Rows are points. Each copy is the shape, with its points in the same order, turned, moved and blurred by noise. Is it also mirrored, or only turned?

Shape (5 x 2):
1.15,2.71
-1.25,-1.69
-0.84,2.15
2.37,-0.92
-1.01,-1.40
Copy 1 (5 x 2):
-1.84,2.28
1.42,-1.44
-1.76,0.29
2.06,2.34
1.20,-0.95
Copy 1 is: only turned
Copy 2 (5 x 2):
-3.17,0.61
1.20,-1.69
-2.59,-1.28
0.36,1.96
0.93,-1.38
Copy 2 is: only turned
Copy 3 (5 x 2):
-1.91,-2.07
1.51,1.73
-2.14,0.00
1.97,-1.84
1.28,1.36
Copy 3 is: mirrored
Copy 4 (5 x 2):
3.09,0.18
-1.56,-0.30
1.64,1.53
0.99,-2.77
-1.26,-0.12
Copy 4 is: only turned

Shape (7 x 3):
-0.91,-0.45,0.58
-0.12,-0.82,-2.17
2.16,-1.30,1.90
-1.65,-0.37,-1.79
1.30,-2.83,2.16
-0.88,0.55,-1.23
-0.17,0.49,-3.62
Copy 1 (7 x 3):
-0.84,0.24,-0.38
-1.24,-1.26,2.14
0.57,-2.43,-2.12
-1.37,0.54,2.16
-1.13,-2.06,-2.70
-0.03,0.28,1.89
-0.47,-0.95,4.18
Copy 1 is: mirrored
Copy 2 (7 x 3):
-1.55,-1.34,-1.02
-1.61,1.68,-1.59
-1.78,-0.67,2.44
-1.40,0.64,-2.97
-3.44,-1.33,1.83
-0.62,0.16,-1.93
-0.34,2.58,-2.59
Copy 2 is: mirrored
Copy 3 (7 x 3):
-0.33,0.19,0.15
0.67,-0.80,-2.30
2.15,2.43,0.54
-0.44,-1.50,-1.88
0.73,3.55,-0.01
0.35,-1.74,-0.97
1.25,-2.74,-3.10
Copy 3 is: mirrored
Copy 4 (7 x 3):
0.38,-0.48,0.97
-2.34,-0.28,-0.11
1.56,-3.01,-0.41
-1.87,0.42,1.45
1.13,-3.78,0.13
-1.08,0.89,0.02
-3.19,1.35,-1.20
Copy 4 is: only turned

Shape (11 x 6):
1.25,1.18,-2.59,0.46,-1.56,-2.57
-2.39,0.34,0.57,-0.07,1.42,1.03
2.96,0.24,-1.28,0.32,0.13,-2.53
1.67,-2.93,-0.50,0.29,-1.61,-1.28
0.96,2.18,0.20,-1.07,0.85,0.68
-1.56,-0.52,2.44,4.94,1.79,2.35
-0.49,2.45,2.58,1.48,0.85,-0.34
2.30,-0.53,-2.05,0.38,1.03,-1.23
-0.90,1.50,1.41,1.47,0.99,1.06
0.79,-3.04,-0.89,0.42,-0.70,-2.56
-0.12,-1.81,1.26,3.90,-1.83,1.48
Copy 1 (11 x 6):
1.85,1.48,-0.25,-0.11,-2.54,1.51
-1.01,0.86,-1.83,0.50,2.75,-1.89
1.70,0.66,1.77,0.05,-1.27,1.61
0.34,-2.65,1.59,-0.18,-1.18,0.57
-1.47,2.89,0.17,-0.51,0.50,-0.52
-2.87,-0.76,-1.75,4.60,3.31,0.55
-1.32,2.77,0.20,3.38,0.35,-1.20
1.31,0.65,0.96,-0.57,0.82,2.00
-1.98,1.59,-0.88,2.13,1.76,-0.55
1.57,-2.11,0.81,0.00,-0.45,-0.31
-2.78,-2.51,-0.74,2.89,-0.29,1.17
Copy 1 is: only turned
Copy 2 (11 x 6):
1.15,2.43,-2.01,-2.20,1.31,2.19
-2.49,-0.91,0.30,2.12,0.61,1.03
2.08,2.17,0.32,-1.81,0.28,0.15
-0.14,1.41,-1.15,-2.97,-0.25,-1.77
0.77,-0.58,1.98,0.24,0.57,2.21
0.11,-4.12,-2.58,3.15,-0.91,-1.39
1.45,-1.54,0.02,1.94,2.38,0.83
1.08,1.86,0.15,-1.05,-1.69,0.70
-0.03,-1.89,-0.05,2.11,0.87,1.13
-0.25,2.51,-1.01,-2.09,-0.33,-1.74
-0.35,-3.07,-3.23,-0.41,-0.12,-1.80
Copy 2 is: mirrored
